Every row gives one point. Each copy is the shape, with its points in the same order, stretched, turned, moved and blurred by noise. Say if it was mirrored as well.
In the rows, zero is written as 128.

Shape (5 x 2)
[[100 124]
 [149 124]
 [129 126]
 [152 137]
 [ 78  72]]
Copy 1 (5 x 2)
[[139 160]
 [124 122]
 [132 138]
 [112 125]
 [187 159]]
Copy 1 is: mirrored
Copy 2 (5 x 2)
[[106 148]
 [158 119]
 [137 131]
 [164 127]
 [ 69 119]]
Copy 2 is: only turned
Copy 3 (5 x 2)
[[104 106]
 [141 140]
 [123 126]
 [134 148]
 [124  56]]
Copy 3 is: only turned
Copy 4 (5 x 2)
[[119 166]
 [137 117]
 [131 138]
 [147 125]
 [ 69 180]]
Copy 4 is: only turned

Shape (6 x 3)
[[173 151 129]
 [183 143 136]
 [112 134 113]
 [119 109  86]
 [178 139 136]
 [120 102 117]]
Copy 1 (6 x 3)
[[138  89 138]
 [148  88 150]
 [120 132 114]
 [152 159  99]
 [145  90 147]
 [151 159 124]]
Copy 1 is: mirrored
Copy 2 (6 x 3)
[[162 160 170]
 [169 154 181]
 [126 132 118]
 [149 110 108]
 [166 151 179]
 [132  98 135]]
Copy 2 is: only turned
Copy 3 (6 x 3)
[[155 106  93]
 [158  93  97]
 [128 143 132]
 [160 148 164]
 [155  89 102]
 [135 118 156]]
Copy 3 is: mirrored
Copy 4 (6 x 3)
[[153 153  87]
 [147 162 100]
 [122 103  89]
 [143  74 113]
 [146 160 104]
 [122 100 129]]
Copy 4 is: only turned

Shape (11 x 6)
[[132 124 124 114 126 130]
 [118 118 152 137 142 151]
 [117 118  89 142  86  88]
 [120 154 130 105 155 123]
 [ 54 160 121  49  84  94]
 [122 126 125 119 158 150]
 [177 163 159 117 134 140]
 [141 105 133 162 108 117]
 [117 159 149 134 140 132]
 [127 156 163 112 123 152]
 [152 141 162 108 138 106]]
Copy 1 (11 x 6)
[[119 132 125 119 127 134]
 [157 134 153 103 139 109]
 [120 181  83 162 120 106]
 [ 89 144 152 113 130 126]
 [ 24 159  93  73  87  96]
 [132 137 152 102 149 140]
 [123  90 156 128 100 146]
 [162 137 115 156 136  99]
 [119 144 163 114 114 112]
 [123 112 153  93  99 116]
 [100  99 141 137 128 108]]
Copy 1 is: mirrored
Copy 2 (11 x 6)
[[106 125 131 107 124 125]
 [143  97 153 116 128 137]
 [ 80 146 139 152 109  80]
 [127 151 156 109 123 153]
 [ 69 170 228  85  71 118]
 [118 112 147 120 142 157]
 [147 134  88  89 104 139]
 [123 111 111 138 119  84]
 [150 132 147 123 102 146]
 [149 114 142 101  92 141]
 [142 149 120  83 110 113]]
Copy 2 is: only turned
Copy 3 (11 x 6)
[[119 134 119 119 134 121]
 [140 132 133 146 154 147]
 [107 104  72 130  72 109]
 [120 158 101 101 150 164]
 [ 50 152 117 112  48 195]
 [124 144 114 131 176 144]
 [161 184 144 100 141 106]
 [145 103 118 138 110 104]
 [141 165 119 132 134 158]
 [136 175 150 141 130 136]
 [151 150 135  85 133 133]]
Copy 3 is: mirrored
Copy 4 (11 x 6)
[[134 117 138 126 143 126]
 [107 101 162 114 119 139]
 [134 109 104 171 137 112]
 [120 105 151 130 176 144]
 [123  53  61 107 215 121]
 [129 111 153 131 146 156]
 [116 158 164  91 154 112]
 [113 128 149 148 102 108]
 [ 88 104 153 123 153 139]
 [ 96 119 138  82 152 130]
 [122 130 166 118 161  91]]
Copy 4 is: only turned

Shape (12 x 8)
[[ 84 125 165 131 144 122 153 171]
 [125 153  66 103 152 129 106 134]
 [109 109  88  90 122 144 131 116]
 [133 110 135  97 141 124 135 150]
 [124 148 102 115 171 123 155 121]
 [121 138 173 125  84  98 127 133]
 [133  78  86 141 167 126 105  49]
 [116 150 139  97 113 159  92 135]
 [168 106 109 123 155 134 117  65]
 [136 134 148 141 132 115 146 164]
 [138 139 151 140 111 107 111 180]
 [138 129 100 139 134 153 149 125]]
Copy 1 (12 x 8)
[[164 123 123 147 158 167 134 180]
 [124 192 107  98 133 134 133  72]
 [110 168 112 108 158  79 142 122]
 [161 143 118 123 136 102 141 127]
 [127 165  86 147 156 140 118  92]
 [110 110 160 151  97 115 167 162]
 [ 79  93  94  94 188  72 112  53]
 [125 151 192 106 115 121 122 124]
 [ 94 111 110 105 147  72 104  47]
 [155 128 117 139 113 148 133 147]
 [151 127 140 120  80 148 152 148]
 [120 144  96 107 130 120 105 120]]
Copy 1 is: mirrored
Copy 2 (12 x 8)
[[152 167 179 105 178  84  97 117]
 [ 97 162  85 122 108 110 127 136]
 [ 91 131 123 145 134  91 145 169]
 [129 124 138  98 144 104 134 144]
 [119 174 119 135 141 114 162 113]
 [159 117 167 115 130  84 109  88]
 [124  89  66 209 165 145 163 142]
 [ 85 114 155 104 138 113 104 104]
 [118  98  92 173 130 158 168 116]
 [160 149 160 101 129 121 120 120]
 [157 137 152  82 109 118  85 107]
 [120 157 144 144 108 142 140 149]]
Copy 2 is: only turned
Copy 3 (12 x 8)
[[ 85 137 134 136 151 136 168 164]
 [184 109  93  98 150 100  90 123]
 [156  94 116 125 128 108  82 141]
 [137 136 162 137 152 109 126 135]
 [126 101 133 102 163 125 130 122]
 [110 150 127 133  87 106 150 129]
 [150 103 110 149 157 125  58  68]
 [185 131 110 131 103 140 119 140]
 [163 108 147 143 146 127  96  70]
 [109 135 139 135 147 108 176 133]
 [134 159 121 138 131  91 167 131]
 [136  84 114 135 144 122 146 126]]
Copy 3 is: only turned

Shape (16 x 11)
[[103 126 114 126 117 109  88 107 140 127 129]
 [155 128  86  87 141 157 157 187 161 171 161]
 [ 87 140 148 132 123  99 100 130 135 121 131]
 [ 95 137 112 166 154 114  94 101 130 117 154]
 [159 167 134  94 153 184 147 146 149 159 164]
 [120 161 114 158 132 121 140  95 156 128 155]
 [163 123 153 132 154 148 171 167 148 137 146]
 [107 115 155 165  91 130  95 125  99 120 133]
 [179 135 103  92  86 172 152 159 151 136 146]
 [146 168  96 145 155  89  95 111 127 117 177]
 [137 180 134 130 153  84 122 128 146 140 156]
 [147 141 127 124 159 112 100  94 151  93 152]
 [116 119 143 126 118 144 164 126  85 116  99]
 [147 158 134 106 154 158 155 175 118 142 140]
 [113 175 112 153 149 117 101 145 155  98 135]
 [127 132 122 158 121 115  81 116 128 145  91]]
Copy 1 (16 x 11)
[[134  80 115 139 130 103  96  84 129 145 154]
 [173 152 119 118  98 130 148 113 133 215 108]
 [120  90 140 145 126 109  83 118 130 158 147]
 [108 105 103 171 156 133  87  95 139 146 170]
 [140 168 161  89 141 147 145 117 112 187 135]
 [118 144 137 165 119 113 119  99 128 140 177]
 [147 146 148 131 113 161 159 159 140 164 107]
 [113  77 113 144 128 149  96 114  93  98 126]
 [172 145 120  82  79 129 153 111 105 147 131]
 [139 139  84 156 163 100 101 130 116 175 202]
 [139 145 144 153 148  83 108 144 122 189 173]
 [140 112 119 119 154 123 121 122 149 151 197]
 [ 88 117 126 101 110 143 149 131 131 107  95]
 [130 161 136  97 129 144 133 152 131 184 109]
 [142 137 115 142 137 121  71 125 163 163 173]
 [154  90 118 143 165 105  99  98 125 115 116]]
Copy 1 is: only turned
Copy 2 (16 x 11)
[[129 112 142 143 122  98 102 119 140 144 131]
 [105 152 140  56 137 130 149 175 151 131 125]
 [122 114 163 163 144 115 125 112 134 140 139]
 [107 111 126 161 137 105  93 131 162 103 158]
 [124 165 128  73 129 183 139 137 157 122 154]
 [120 157 130 149 117 110 120 130 151  80 170]
 [ 95 144 159 113 137 166 152 148 120  95 115]
 [138  96 155 188 130 145 126 144 120 140 120]
 [155 154 139  80 107 153 156 157 142 124  99]
 [141 114 131 120 147 110  81 138 169  53 167]
 [131 144 158 123 156 123 109 122 139  77 171]
 [124 114 137 120 116 124  86  96 159  79 132]
 [129 113 100 135 137 153 156 128  92 145 118]
 [123 144 125  87 164 174 151 144 133 124 131]
 [129 152 139 149 158 112 111 117 168 100 123]
 [138 134 140 156 138 116  87 136 108 150 106]]
Copy 2 is: mirrored
Copy 3 (16 x 11)
[[111 117  89 117 147 123 154 141 124  96 158]
 [117 165 170  49  98 172  74  99 144 159 146]
 [106 130  77 137 129 119 154 188 121 100 131]
 [111 118  73 146 175 141 141 168 140 133 148]
 [ 92 187 133 107 125 143  38 102 107 135 125]
 [ 74 132 114 163 150 137 144 130 138 158 151]
 [133 182 153 136  93 159 102 121 109 166  90]
 [135 102  66 163 101 142 133 140 106 103 116]
 [106 148 172  90  96 153  78  57 142 123 123]
 [126 131  93 163 180  99  96 138 178 141 164]
 [ 97 168  94 159 136  88 109 163 151 149 141]
 [129 163 108 169 190 112 130 140 140  94 141]
 [125 106 122 135 112 109 140 112  67 142  65]
 [121 172 126 109  98 133  64 118 113 151  86]
 [ 87 145  72 133 145 133 136 150 163 118 113]
 [114 123  41 130 118 125 163 110 115 110 143]]
Copy 3 is: mirrored

Shape (15 x 12)
[[111 114 100 160 139  89 116 141 126 112 158 106]
 [116 147 124 123 156 106 117 143 146 140 123 104]
 [132 103 127 104 108 166 141  96 142  90 101 180]
 [126 133 149 164 114  85 145 139 124 133 139 189]
 [ 94 121 106 135 163 142 105 108 149 135 123 122]
 [116 144 128 131 132 129  82  72 149 123 137  91]
 [150 110 143 102 129 141 186  76 127 101 106 160]
 [ 90 123 159 167 117 116 154 162  91 137 155 136]
 [172 121 136  90 111 169 139 116 112  99 114 169]
 [ 92 161  92 148 130 110 105 111 123 146 115 102]
 [139 128 112 157 138 156 107 102 153 110  80  87]
 [ 94 114 148 141 153  74  76 115 115 144 112 114]
 [129 112 117 156 137 122 113 118 136 173 140 115]
 [130 115 148 108  98 146 148 116 166 109 114 144]
 [143  89 133  88  76 135 167 108 123 115 101 170]]
Copy 1 (15 x 12)
[[141 129 145 161 104  75 113 112  90 127 129 110]
 [134 140 136 134 134 120 116 135 130 135 109  90]
 [ 88 102  92  94 118 186 134 130 133 128 123 208]
 [ 92 112 165 113 152  83 105 122 118 149 146 154]
 [123 127 114 177 126 147 127 125 125 135 134 115]
 [142 143 145 145 104 142 123  96 159 115 154 108]
 [ 85 122 104  97 120 165 158 119 152 127 101 206]
 [117 106 205 159 138 100 100 131  91 142 118 141]
 [121 109 108  79 142 170 132 144 141 107 111 212]
 [129 176 153 148 113 138 123 117 121 153 164  82]
 [141 134 126 151  77 162 151 157 175 136 141 144]
 [141 138 156 153 123 106  82  92 133 183 115  82]
 [140 105 144 161 133 115 145 115 133 153 142 112]
 [106  86 123  88 116 153 143 139 141 118 113 159]
 [109  86 114  68 132 162 150 123 113 156  98 194]]
Copy 1 is: only turned
Copy 2 (15 x 12)
[[ 83 138 141 158 142  62 147 132 181 121 144 138]
 [ 84 140 138 126 143 100 117 103 146 149 105 147]
 [150 106 114 109  92 150 109  81 109  89 161 147]
 [103 146 155 108 165 122 153 146 131  89 170 127]
 [112 116 130 149 143 120 137  76 154 145 125 172]
 [144 134 170 172 163  78 116  75 171 147 119 140]
 [149 118 111 110 128 139 114  74  78 114 166 115]
 [ 80 111 152 143 153 131 155 155 143 106 147 112]
 [154 100 103 108 104 154  78 119 108  89 149 139]
 [103 144 167 154 153  71 145 125 141 145  95 177]
 [143 125 117 147 146  91 149  71 142 115  87 137]
 [106 103 170 107 173  65 153  98 192 154 128 159]
 [136 134 122 148 162 106 156 129 170 163 118 139]
 [138 136 133 110  98 147 122  84 118 114 138 112]
 [157 119 116  88  78 143 119 121  99 118 151 131]]
Copy 2 is: only turned
Copy 3 (15 x 12)
[[145 138 115 122 139  85 110 140  88 144 144  84]
 [123 154 119 137 170 104 147 122  98 137 129 138]
 [136 135 201 112 118 150  94 125 148  70  95 153]
 [104 114 161 161 102 105 116  84  95 125 135 118]
 [121 155 141 142 190 117 115 132  91  95 142 131]
 [113 175 160 153 184 106 134 135 146 124 142  87]
 [133 133 173 129 119 164 120  66 161  69  78 122]
 [144  98 122 123 103 139 140 111 100 137 187 117]
 [160 141 183 119 110 178 102 117 160 116  83 156]
 [112 132 122 157 183 115 146 160  88 120 131  93]
 [141 107 171 134 212 106 125 146 128 127 106 126]
 [ 86 157 160 125 182 120 136 113  54 160 159  73]
 [104 119 113 142 177 124 101 120 124 147 150 106]
 [112 133 173  99 127 122 126 113 166  96 113 156]
 [107 115 177  79 108 170 104 109 166  95  86 138]]
Copy 3 is: only turned

Shape (15 x 12)
[[132 128 129 140 143 136 139 125 138  98 127 145]
 [119 122 124 141 123 136 136 141 109 134 123 127]
 [151 132 129 129 135 147 135 140 140 136 115 135]
 [148 123 145 128 114 128 128 143 140 129 131 140]
 [143 116 138 138 148 125 135 136 138 144 145 120]
 [144 133 137 132 142 126 111 147  96 116 133 120]
 [119 132 144 133 125 144 135 136 118 124 137 117]
 [130 140  21 139 136 178 133 131 143 127 140 119]
 [145 124 135 135 115 129 105  93 129 135 101 113]
 [143 118  89 139 118 127 138 138 146 126 120 116]
 [128 136 132 121 123 122 134 114  79 122 145 144]
 [134 146 132 133 141 123 145 131 119 126 116 132]
 [132 147 144 125 132 118 128 143 144 126 136 121]
 [125 106 120  86 144 128 135 140 114 127 135 115]
 [112 132 137 135 139 121 121 131 138 129 122 160]]
Copy 1 (15 x 12)
[[135 116 133 108 140 136 134 157 119 122 101 122]
 [107 121 127 116 137 131 122 127 133 134 133 123]
 [148 103 123 116 126 122 106 143 124 115 112 129]
 [153 106 131 130 132 130 120 139 123 105 132 125]
 [132 119 110 133 128 142 111 144 113  99 113 136]
 [129 137 120 120 123 132 144 138 146 109 110 136]
 [120 130 117 131 147 123 132 122 120 119 123 121]
 [ 96 131  59  60  92 121 154 152 112 189 126 137]
 [129 122 149 126  98 120 126 105 108 124 115 125]
 [123 126 113 113 101 132 126 150 121 147 135 127]
 [ 82 123 132 118 133 128 158 130 141 118 121 125]
 [121 112 135 126 131 126 122 142 137 130 103 129]
 [146 110 114 146 132 134 131 136 125 118 113 131]
 [124 126  89 133 113 152 132 150 136 100 103  97]
 [136  92 140 115 140 155 122 140 133 125 106 128]]
Copy 1 is: only turned
Copy 2 (15 x 12)
[[120 116 128 148 151 144 112 129 138 130 115 149]
 [122 127 144 118 112 121 120 134 149 111 141 105]
 [157  99 123 143 142 134 146 125 129 106 142 122]
 [151 118 111 126 138 128 130 110 101 112 127 120]
 [140 120 150 117 142 134 156 147 104 129 124 101]
 [127 133 128 122 101 147 121 171 103 112 153 132]
 [128 119 154 109 126 121 109 123 119 130 143 121]
 [125  89 135 110 145 198 179 117 249 159 200 109]
 [128 112 124 138  90 100 182 110 128 155 127 143]
 [125 123 124 112 128 155 177 104 165 115 138 117]
 [142 128 116 109  72 123  93 170 133 140 131 120]
 [143 130 138 125 127 117 129 154 132 105 128 140]
 [153 143 135 112 151 130 133 131 107 128 131 141]
 [165 143 170 124  85 166 130 142 132 120 123  99]
 [135 142 120 152 155 117 115 137 136 135 118 120]]
Copy 2 is: only turned
